Each row is a point. Each copy is the shape, with its points in the same order, turned, moved and blurred by noise. Is it also mirrored, or only turned?

Shape:
[[-16  50  16]
 [  9  40 -19]
 [  2  14  45]
 [ -1   4  13]
 [-49  53  -2]
 [ 17 -30  36]
 [ -1  20  27]
 [  5  48 -74]]
Copy 1 (8 x 3):
[[-10  60  29]
 [  8  40 -11]
 [  7  25  57]
 [ -1  12  29]
 [-45  60  14]
 [ 11 -28  55]
 [  2  26  39]
 [ -6  38 -66]]
Copy 1 is: only turned
Copy 2:
[[ 45   3  32]
 [ 51  17  -7]
 [  0  23  37]
 [  5  10  10]
 [ 54 -31  30]
 [-37  29   8]
 [ 13  17  25]
 [ 82   1 -52]]
Copy 2 is: mirrored
Copy 3 (8 x 3):
[[-19  47 -17]
 [-25  35  27]
 [ 20  16 -26]
 [ -1   3  -6]
 [-55  42 -27]
 [ 31 -27 -12]
 [  5  20 -14]
 [-65  33  64]]
Copy 3 is: mirrored

Shape:
[[-53 -18  56   3]
 [ -9   9 -51  34]
 [ 44  -7 -10  32]
 [ 35  34 -10  19]
 [-32  20 -19   4]
 [ 49  23 -24  44]
 [ 20 -12  45 -51]]
Copy 1, 7 rows:
[[-43  -3  73   5]
 [-12  -1 -44  36]
 [ 47 -12  -3  36]
 [ 23 -48 -13  30]
 [-36 -18 -12  10]
 [ 41 -33 -28  57]
 [ 25 -30  51 -44]]
Copy 1 is: mirrored
Copy 2 (7 x 4):
[[-53 -32  48   3]
 [ -4   5 -51  33]
 [ 45   1  -3  33]
 [ 30  38  -3  21]
 [-31  15 -23   7]
 [ 48  29 -16  45]
 [ 19 -10  46 -53]]
Copy 2 is: only turned

Shape:
[[ 32  12  17   5 -35  26]
 [ 28 -19 -13  25  16  44]
 [  0  25   9  41  80 -50]
 [-31 -15  33   4  62 -27]
 [-22 -30  -8 -13 -53 -39]
 [ 48  21 -18 -28   7  60]
 [ 63 -10 -18 -11  -5  29]
 [-43 -16   9 -11  -4 -44]
 [ 60  -6  18  -5  13   8]]
Copy 1:
[[-18   6  40 -16 -23  33]
 [-13 -28  13   9  26  46]
 [-26   8  28  13  86 -61]
 [ 40  -2  29   5  60 -47]
 [ 16 -23   3  -6 -56 -42]
 [-19   7   0 -49  19  66]
 [-30 -30  15 -42   3  44]
 [ 34  -1   6   0  -9 -60]
 [-21 -23  47 -42  21  19]]
Copy 1 is: mirrored
Copy 2 (9 x 6):
[[ 30  30  23  -5 -33  39]
 [ 30  -8  -1  18  14  59]
 [ 20  30   7  24  95 -30]
 [-16 -11  30 -22  75 -10]
 [-22 -29  -3 -27 -39 -33]
 [ 63  25 -16 -40   4  74]
 [ 66   0  -5 -19 -12  42]
 [-38 -17  10 -27  10 -34]
 [ 65  10  26 -11  11  24]]
Copy 2 is: only turned

Shape, 13 rows:
[[ 13  41 -25 -22  -8  35   1 -26]
 [-15  32 -30  45 -16 -23 -36   1]
 [-16 -37 -11  29  41 -14 -29 -51]
 [-81   5  34 -31 -19   8  18  -4]
 [  5  -8 -27  50  24  36   3  29]
 [ 17  36 107   4 -15 -17 -22   5]
 [-45 -31  37 -30  23  81 -11  47]
 [ 16   0  48  13 -35  11  22   1]
 [ -4  32 -36 -16  20 -15 -20  36]
 [ 11  31 -27 -26  -9 -21  25   2]
 [  7 -34 -37   6 -36  52 -36  33]
 [  3  39  56 -25  23 -21   6 -78]
 [ 11 -29 -14   5  -7  26 -15 -74]]
Copy 1 (13 x 8):
[[ 10  20 -28  -6  15  17   1 -61]
 [-24  48 -20   4 -32  47 -28  10]
 [-46 -26  18 -27  13  75 -28 -12]
 [-75 -28 -13  35  -1 -35  -9 -43]
 [  7  -2 -26  35  36  65   2  18]
 [ -1  23  77  10  -5 -54 -21   4]
 [-12 -52 -20  72  78 -16 -36 -22]
 [ 16 -16  25  22 -20 -15  19  -9]
 [-16  37 -55 -16  28   6 -15   9]
 [-16  21 -40 -34  -3   1  29 -16]
 [ 36 -34 -59  32   6  38 -45  -4]
 [-48  18  72 -47   8  -5   4 -67]
 [  2 -33   5 -21  -8  66 -19 -62]]
Copy 1 is: mirrored
Copy 2, 13 rows:
[[ 16  31  -2 -51 -23  12   6 -22]
 [-23  47 -23  29  -9  -6 -32 -11]
 [-23 -16  -7  14  51   9 -25 -64]
 [-90  -9  27 -51  -7   1  10   2]
 [ 26 -23 -15  22  -5 -34  -5  14]
 [-27  44 106  18 -14  49  -7  10]
 [-23 -69  38 -48  -3   1 -25  61]
 [-21  -4  46  20 -33  28  41   5]
 [ -2  40 -24 -18  23  -4 -17  38]
 [-19  48 -10 -17   5   9  42   2]
 [ 12 -37 -44   3 -34  30 -18  23]
 [-27  46  78 -39  33  28  23 -62]
 [  2 -28 -10 -13   3  36   3 -73]]
Copy 2 is: mirrored

Shape:
[[  0  30  35 -15 -19  17   5  63  -9  16   5]
 [  3  -1 -66   9  14  51  14  35 -38 -29 -88]
 [  8  14 -21  14   8 -16  -9 -18 -11  37 -12]
 [ -3  34  27  39  66 -33  20  12  -4 -12  -5]
 [-19 -23 -31 -11  -3  11   9 -17  41  86  -3]
 [ 28  13  -4 -15  46 -46 -42   7  20  50  20]
 [ 49   2  32  28   1 -26 -42  12 -28  -3 -90]
 [ 40  12 -12 -13 -42 -66  37   2 -31 -56  54]
 [  0 -54   7  -1 -22 -10 -45  11 -29 -19   1]
 [ 30 -85  -6 -31  25  -7  27 -28 -27 -24   9]
 [ 10   3  -7  12 -46 -39  23 -22 -46  26  -7]
 [-22  33  10 -12  38  -7  26   3 -11 -65 -30]
 [  7  45  21  18  16  49 -10 -18 -21  38 -14]
 [ 37  27   7  17 -25   7 -43 -10 -16 -51 -12]
 [ -6 -35  70 -11 -12  25  15  -1   5 -26  27]
 [-11   1 -23  38  39  69  -9   0  43 -20 -22]]
Copy 1, 16 rows:
[[ 18  12  43 -10 -12  13 -20  52 -12   2 -15]
 [ 18 -26 -79 -23  34  65   9  25 -29 -29 -42]
 [  7 -21 -19  25  16 -18 -34 -15  -9  -6 -39]
 [  6  15  40  11  84 -21   9  -6  -7 -18 -40]
 [-15 -66 -10  24 -20 -11 -61  12  46  28 -36]
 [ 31 -15  13   7  53 -54 -87   0  12   8 -26]
 [ 54  48 -42 -21  29 -13 -14 -19 -54  49 -75]
 [ 51  -2  20 -31 -16 -57   8  -8 -25 -76  21]
 [ 15 -21 -12 -52   8 -16 -20 -12 -46  22  24]
 [ 53 -96 -11 -67  27 -24  10 -35 -18  -1 -15]
 [ 19 -22 -15  25 -45 -38  -3 -16 -36 -26 -39]
 [ -9  14  23 -49  55  18   8  -9  -6 -58 -46]
 [ 24  -5  25  36   4  56 -40 -22 -15   8 -53]
 [ 49  39 -19 -22   9  20 -14 -33 -32 -10   1]
 [ 14 -22  56 -51  -5  15  17 -18  -3  25  13]
 [-19 -10 -21   1  59  65  -2 -18  45   8  -3]]
Copy 1 is: mirrored
Copy 2:
[[ 22  29  42   3 -30  10  25  48 -26  29   5]
 [-15 -17 -33   2  20  10  36  23 -52 -44 -88]
 [ 19 -10  -9  18  -6 -46  14 -27 -23  37 -11]
 [ 13  28  47  25  45 -55  55   0  -1 -10  17]
 [ -5 -55 -19  -8  -3 -14  20  -7   6  98   9]
 [ 55   4  11 -12  27 -81 -11  10 -12  55  22]
 [ 52  -9  58  33  -1 -59   9   2 -30  -1 -93]
 [ 46  12   3 -19 -84 -69  53  -2 -13 -58  48]
 [ 19 -57  35   7 -39 -37 -25  11 -43 -13  -2]
 [ 35 -94  24 -45 -10 -43  47 -12 -58 -21  18]
 [ 15  -6   1  23 -68 -56  42 -35 -33  24 -10]
 [-15  23  40 -36  20 -26  56  -5  -4 -53 -19]
 [ 22  24  27  14  16  23  20 -42 -32  43 -18]
 [ 55  10  25   2 -29 -15 -18 -18  -9 -49 -24]
 [ 22 -42  84 -14 -31  15  30   2  -8  -2  35]
 [  8 -38  -3  16  56  35  11  -5  20 -10 -14]]
Copy 2 is: only turned
Copy 3:
[[ -8  39  43   3 -36  15  10  42 -15   6  10]
 [  1   8 -39  27  33  57  27  58 -24 -47 -71]
 [ 15  19 -23  32   8   2 -21  -9  -2  16   2]
 [-17  58  36  49  52 -43   7  10   3 -27   7]
 [ -1   3 -27   6  14  30  16   2  42  80  21]
 [ 43  49   4   3  39 -30 -47  25  22  44  18]
 [ 33   3  28  49  -4 -10 -47  12   2 -17 -95]
 [ 42  17 -25  -1 -46 -67  32   3 -38 -60  50]
 [ -1 -50  -1 -11 -15 -18 -33  30 -20  -7   1]
 [ 42 -54   1 -31  40 -27  26  -1 -12 -28  16]
 [ 16   5 -20  29 -36 -26  24 -28 -36  17  -4]
 [-36  42  12   3  44 -20  20  17  -6 -77 -21]
 [ -1  40  32  27  20  52 -28 -25 -12  -1   1]
 [ 20   4 -10  28 -21  11 -49   2   3 -62  -8]
 [-19 -34  71  -7  -5  -1  22   0  21 -35  37]
 [-27   2  -5  46  65  54  -5  38  48 -39  13]]
Copy 3 is: only turned
Copy 4, 16 rows:
[[  -3   61   46    3    0   31    1   50    5   20  -22]
 [  14   36  -60   22   33   37  -24    1  -67    0 -103]
 [   4   35  -17   14  -14  -29  -33  -24  -17   37  -19]
 [ -16   69   21   54   51  -47    7   -7   -4    8  -30]
 [ -28  -11  -43   -2  -26   13    2  -28   35   67  -24]
 [  12   41  -15    2   18  -69  -31   11   62   50    5]
 [  55   28   30   42   -7  -46  -69   10  -30   22  -84]
 [  28   66   -7   -5  -39  -54   34   16  -34  -65   39]
 [   8  -28    7   12  -23  -15  -48   31  -23  -11   -4]
 [  37  -49   -8    0   28  -32   14   -1  -39  -23    0]
 [   9   28   -1   19  -59  -42   15    1  -63   22  -11]
 [ -20   53   24   -5   47  -19    6  -10  -28  -51  -60]
 [  10   47   33   24   12   38  -31  -47  -24   53  -21]
 [  36   55   15   26  -24   -3  -57  -10  -24  -31  -25]
 [   2  -14   76   16   -2   19   19    8   -4  -27   -1]
 [ -10   19  -20   62   43   53  -23  -40   16   -7  -51]]
Copy 4 is: only turned

Shape:
[[ 51 -47  45  26  20  18   1   7 -24 -39 -13   3]
 [ 11  34 -10 -18  30 -10 -61  47 -17  58 -22  40]
 [ 10  20   2  32 -34  39  29 -32  50 -39 -10  31]
 [ 40 -50  -8   4  11 -20   8 -18  26 -25 -62 -11]
 [-21  40  34  19  10  41 -43 -44  -8  19 -24  43]
 [ 53  25 -59  -1  -4  19  23 -52  47 -18  30  15]
 [-22 -13  18  50  10 -25 -15 -44  60   7  -4  25]
 [-38  -3  18  45  38 -28 -53  36 -12  30 -36 -40]
 [-42   6 -38 -20  21  21 -24 -10  42  32   9 -37]
 [ 10  44  48 -31  -7 -43  -7  24 -32 -21  31 -44]
 [ -8  41   3  -8  53 -19  12  51   4  54   9  44]
 [ 44  25  54  20 -24  35 -47   8   9  23   0  38]
 [-25 -42  29   9 -37 -28 -66   5   0 -13  -2  33]
 [  4 -11   2 -32  16  18   9 -20  28  24 -13 -20]
 [-11 -49  38  30  -5 -39  25  17 -43  40 -19 -13]]
Copy 1, 15 rows:
[[ 27  -9  63  23  19  38 -15  -9   3  -8  -8  28]
 [  6  22 -18 -38   9 -13 -71  75  30  28   8  12]
 [ -5 -30 -28  28 -27 -10  62  -4  26 -18 -30  17]
 [ 12  -1  15  11  30  50  25 -24  59  51  -3  52]
 [ -8  -7 -11  -7  -4 -49 -37  19  20   1 -70 -10]
 [ 42 -38 -74  12  16 -11  52 -20  32 -19  36  27]
 [-31 -28   9  21   8 -54  10 -20  68  24  -2  25]
 [-44  32  21  44  44  14 -68  20  42  61   5 -19]
 [-41 -35 -49   2  42  20  -8   1  55  25  15 -45]
 [ 11  66  24  -4  10   6 -13   0   7 -24  41 -69]
 [-25  13   2 -24  33 -42  -7  86  -2  12  36   7]
 [ 46 -16  27   6 -37 -19 -25  46  40 -13 -28 -10]
 [-39  -5  34  -7 -52   7 -58 -22  55  -2   6  16]
 [-10 -18  -8 -26  24  20  22   6  42  31  11 -24]
 [-15   3  67  11  -5  -3 -21  -8  -9  68  28  -3]]
Copy 1 is: mirrored
Copy 2 (15 x 12):
[[ 46 -54  38  52  15  11  61   3 -27 -29 -21 -17]
 [-45  -2  47  27  64  45  -4  67  -7  35 -14  44]
 [ 63  -8 -18   5 -48   6 -12 -21   8   4 -14  11]
 [ 14 -54  -3  34  14 -14  43 -16  -2  13 -76 -11]
 [ 16   4  61  18  -4  20 -44 -12 -53  19  -8  24]
 [ 59 -22 -49  -8  25  34  12 -44  28  46   6  20]
 [ -5 -23  32  52 -22 -13 -19 -53  35  21 -25  28]
 [-46 -10  61 103  33  -9 -15  27   5  30 -28 -34]
 [-20 -38   2   9  31   1 -58   5  27  61   5 -34]
 [-43  26  35  12  15  58  58   6   9 -11  16 -64]
 [ -6  21  61  21  51  -3  23  42  36  41  20  31]
 [ 30 -16  55  37 -20  82  -6  29 -13   0 -12  28]
 [-57 -55  24  50 -21  19  -2  14  -6 -36  -8  26]
 [  9 -51  32 -12  16   9   2  -4  21  43 -23 -31]
 [-29 -39  58  69 -26 -21  71  24  -3  37  -6 -16]]
Copy 2 is: mirrored
Copy 3:
[[ 33 -58  67  42   8  29  30  34 -21 -15   2   0]
 [ -3  30  35 -10  37  -6 -19  83 -17  80 -14  -3]
 [-29  -7   0  44 -49  55  28   4  24 -12 -25  45]
 [  4 -70  18  47   7   3  27  39  33 -11 -43 -31]
 [-48  15  52  35  16  40 -36  -1 -22  37 -39  41]
 [ 19  22 -54  35  -2  35  35 -20  43  -3  -8  14]
 [-52 -32  32  64 -16 -14  -8  -4  37  37   7  22]
 [-70 -18  64  27  23  -4 -13  61 -24  41  27 -60]
 [-65  -8 -16 -33  23  29  -6   6  31  28  17 -27]
 [  1  42  73 -32 -36 -18  20  26 -25 -22  20 -47]
 [-18  39  33 -12  27 -16  58  56  -4  72  17  24]
 [ 20  18  66  36 -24  53 -30  38   1  55 -21  25]
 [-16 -50  41   8 -45 -20 -58  47 -16  20   3  14]
 [-22 -24  22 -15  23  29  26  -3  28  26 -30 -21]
 [ -9 -59  60  17 -25 -14  50  21 -52  53   5 -42]]
Copy 3 is: only turned

Shape (17 x 12):
[[-35 -10  28  26  11  25   1  30 -33  13 -12  25]
 [ 11 -15 -28  34 -29 -44 -19  -7 -28  -3  14  -9]
 [-19  22 -12  16  69 -21 -13 -21   8 -24  32  27]
 [ -6  -2  26 -41  -3   6 -33  31 -21   9  -8  12]
 [ -2 -21  30   5  -2 -10  23  50  44  -2 -68 -17]
 [ -7  17  45 -24 -25   5  -7 -61 -52  10   2  34]
 [-36  26 -16  45 -66  11 -16   7   1 -57 -24 -15]
 [  7  21   9  -2   3 -46  38 -25  -7  43 -40 -40]
 [  1   1  16   2 -78   6 -32 -51  15  28  -6 -26]
 [-17 -30 -12  25  -1 -11 -13   6  68  47 -63  88]
 [-15  -2  14 -70 -26 -56 -12  45   9  -7 -41 -46]
 [-33 -40 -22  10  12  -4   4  -4 -21  20 -60   7]
 [  7   6 -18 -45   6   4 -45 -48   9  51  -6  30]
 [ 29  11  41  24  18  33  23 -19 -16  36 -56 -27]
 [ 24  65  17  27   3 -15   3 -14   9   1 -36 -17]
 [-34 -11  10  35  31 -40 -23 -32 -61  -9 -46 -27]
 [-68  32  19  17 -17  39 -40  55  49  -1 -27  20]]
Copy 1, 17 rows:
[[-40 -29  12  40   6  21 -17  66 -22  10 -12  11]
 [ -6  -8 -39  35 -26 -47 -35  13 -20 -18   2 -22]
 [-27  10 -23  24  74 -35 -14   6   8   7   4  31]
 [-14 -23  28 -30  -2 -10 -52  61 -28  -2  -6   2]
 [  9 -25  11   9 -24 -16  -1  83  49   5 -64 -14]
 [-47 -14  38  -5  -5  -4 -27 -28 -62 -17 -28  24]
 [-48  33 -36  29 -25  15 -33  49  22 -67 -39 -31]
 [ -7   1  -5   2 -22 -48  30  10 -24  45 -63 -33]
 [-34   8  14  -4 -72  -3 -36 -23  16  -9 -19 -36]
 [-17 -29 -29  17 -39 -12 -60  39  52  55 -67  81]
 [-18  -4   9 -66 -22 -73 -18  77   0  -9 -40 -44]
 [-30 -66 -43  11 -14  -6 -18  46  -7  20 -51   3]
 [-13 -11  -7 -42  -2 -10 -61 -29  -8  42 -16  28]
 [ 18 -25  30  21  -4  34  12  11 -15  28 -66 -25]
 [  9  42   2  25  15 -11 -16   9  -3   5 -68 -23]
 [-49 -50 -25  36  38 -36 -22  15 -37   0 -58 -46]
 [-57  33   7   1  -2  38 -59  99  43   4 -25  11]]
Copy 1 is: only turned
Copy 2 (17 x 12):
[[-19  28  -5  28 -17  16 -30  37 -17  23  13  43]
 [ -8 -15 -27   5 -55 -37 -16 -16 -22   0 -14  16]
 [-58  -8  13   1  37 -11 -26 -41  -8 -12  16  24]
 [  2  36 -10 -24 -15  20 -60  37 -11  21 -11  20]
 [ -4   2  32  10 -18  14  14  59  28  42 -79  11]
 [ 13  73   0 -20 -42 -16 -43 -22  20  -1  48  44]
 [-59  25 -16  35 -83  27  -6   3  10 -35 -57   4]
 [-12  51  12 -16 -10 -62  11  -5  -4  49 -29  -8]
 [ 22  34 -14  -2 -94  -2 -41 -32  48  21 -15 -14]
 [-23 -32 -14   1  -4  34 -18 -16  60  79 -52  97]
 [-16  22   5 -81 -37 -35 -26  64   7  12 -69 -11]
 [-22  22 -43  27  -8 -26 -25  23  22  39 -37  32]
 [ 12  30 -30 -44   3  -1 -55 -45  36  46   1  26]
 [ 43  77  11  48   3   3  -5   3   6  49 -22   1]
 [-12  57  29   2 -16  -5   6 -41 -22  19 -52  11]
 [-44  45  -8  46 -16 -67 -59   3 -22   6 -37  20]
 [-81  16  10   5 -40  91 -42  29  33  34 -48  13]]
Copy 2 is: mirrored
